Every row gives one point. Before rounding, the points of a table are all equally far from one centre. They may lie mostly on one side of it. Write the centre, to within rounding.

Points:
[[ 1.7 -3.1]
 [-1.2 -0.3]
 [ 1.6 -2.7]
 [ 0.4 -0.9]
 [-3.1 -6.9]
 [ 1.5 -2.3]]
Centre: [-1.8 -3.7]

Points (15 x 8):
[[-5.4 -0.1 -4.5 -4.3 -1.7 -0.3  1.2 -1.4]
 [-1.6 -5.0 -3.1 -0.3 -0.1  2.9  4.3  2.9]
 [-4.9  0.1 -4.4  0.5 -1.6  1.0  4.9  1.3]
 [-2.8 -4.6 -5.2  1.6  1.0  3.3  0.4  1.3]
 [-5.4 -3.6 -1.4  0.4 -0.9  2.4  3.4  1.0]
 [-4.1 -4.0 -3.8  0.3 -2.7  1.9  2.4  1.5]
 [-3.8 -3.9 -5.6 -0.8 -1.9 -0.1  3.4  1.1]
 [-3.7 -4.4 -3.0  1.6  0.1  3.8  1.8  0.9]
 [-3.7 -2.4 -3.3 -0.1 -1.6  4.8  3.2  0.5]
 [-3.4 -1.9 -1.8 -0.2 -1.1  4.1  0.4 -2.3]
 [-4.4 -3.0 -1.4  1.6 -1.4  2.9  2.9  1.0]
 [-2.9 -2.4 -1.7  3.7  0.2  1.1  2.7  1.9]
 [-4.8 -3.1 -1.0  1.8 -0.2  0.4 -1.0 -0.1]
 [-4.9 -0.9 -5.0  0.1  0.2  3.9  2.3 -1.6]
 [-5.3 -2.7 -3.2  0.5 -1.7  3.7  2.5  1.6]]
Centre: [-2.2 -0.7 -2.8 -1.9  1.5  0.8  1.0  1.7]

Points, 18 rows:
[[-1.1  1.2 -1.7  0.1 -4.7 -2.6 -0.7  3.6 -1.5  0.2  3.4  0.4 -2.2 -7.1]
 [-2.1 -0.8 -1.0  1.0 -1.3 -1.6  3.4  3.6  0.4  3.7  3.2 -2.8 -0.9 -5.7]
 [ 0.8 -0.7 -2.5  2.1 -1.3 -1.5  0.1  0.3  1.4 -0.9  4.0 -5.4  1.7 -3.1]
 [-1.3  1.1 -1.6  3.6 -4.9 -2.9  1.3  5.7  0.7  0.8  4.8 -1.3  0.0 -2.4]
 [-2.3 -0.3  2.3  0.7 -0.8 -0.4 -1.7  5.6  1.3 -1.9  6.2  1.3 -1.2 -2.6]
 [-0.7 -0.9  1.7  1.6 -2.7 -4.7  0.4  5.2 -1.3  0.4  0.8 -0.3  0.2 -6.0]
 [-6.0  1.3  3.0  2.9 -3.8 -0.3  1.6  5.1 -1.9  1.3  3.8  1.5 -2.8 -1.2]
 [-4.4  0.3 -0.3 -0.6 -3.7 -3.4  2.4  4.5 -2.4  0.8  1.9  1.5  1.4 -4.0]
 [-3.3 -1.7 -0.9  6.4 -0.9 -0.1  0.1  3.6 -5.7  0.1  2.2 -1.4  0.0  1.2]
 [-1.9 -0.8  2.2  3.0 -3.0 -3.7  3.8  2.1  1.6 -2.2  5.3  0.8  0.2 -4.1]
 [-0.7  2.2  0.4  1.3 -3.2  0.8 -0.3  4.3 -0.6 -2.3  4.8 -3.2  3.1 -6.1]
 [-5.0 -1.0  0.7 -1.3 -2.0 -2.0  0.7  6.4  0.1 -1.3  0.8 -1.5 -2.4 -3.6]
 [-4.3 -4.6  1.0 -1.0 -3.9 -0.9  1.1  4.6 -0.4  0.9  3.1 -1.0  2.6 -0.6]
 [-2.1  2.2 -0.4  3.2 -1.8 -0.9 -1.6  7.6  1.6 -0.7  3.2  0.7 -0.1 -2.4]
 [-1.7 -0.8  0.0  1.6 -4.1 -2.6  1.7  6.2 -3.6 -3.3  2.5 -0.2 -4.3 -3.9]
 [-1.6 -1.3 -0.5  0.7 -3.1 -1.8  1.5  7.6  0.0 -2.5  3.2 -1.2 -2.4 -5.1]
 [-4.5 -0.1  0.9  2.9 -1.3 -0.3 -0.3  7.2 -2.1  3.1  1.5 -1.8 -0.4 -3.3]
 [-4.4 -3.6 -2.3 -0.6 -2.8 -0.3  0.4  4.2 -1.6  0.6  3.0 -4.2 -1.6 -4.7]]
Centre: [-1.0 -0.7  0.3  2.2 -2.8  2.0  1.0  1.5 -1.0 -0.9  1.0  0.0 -0.7 -2.1]
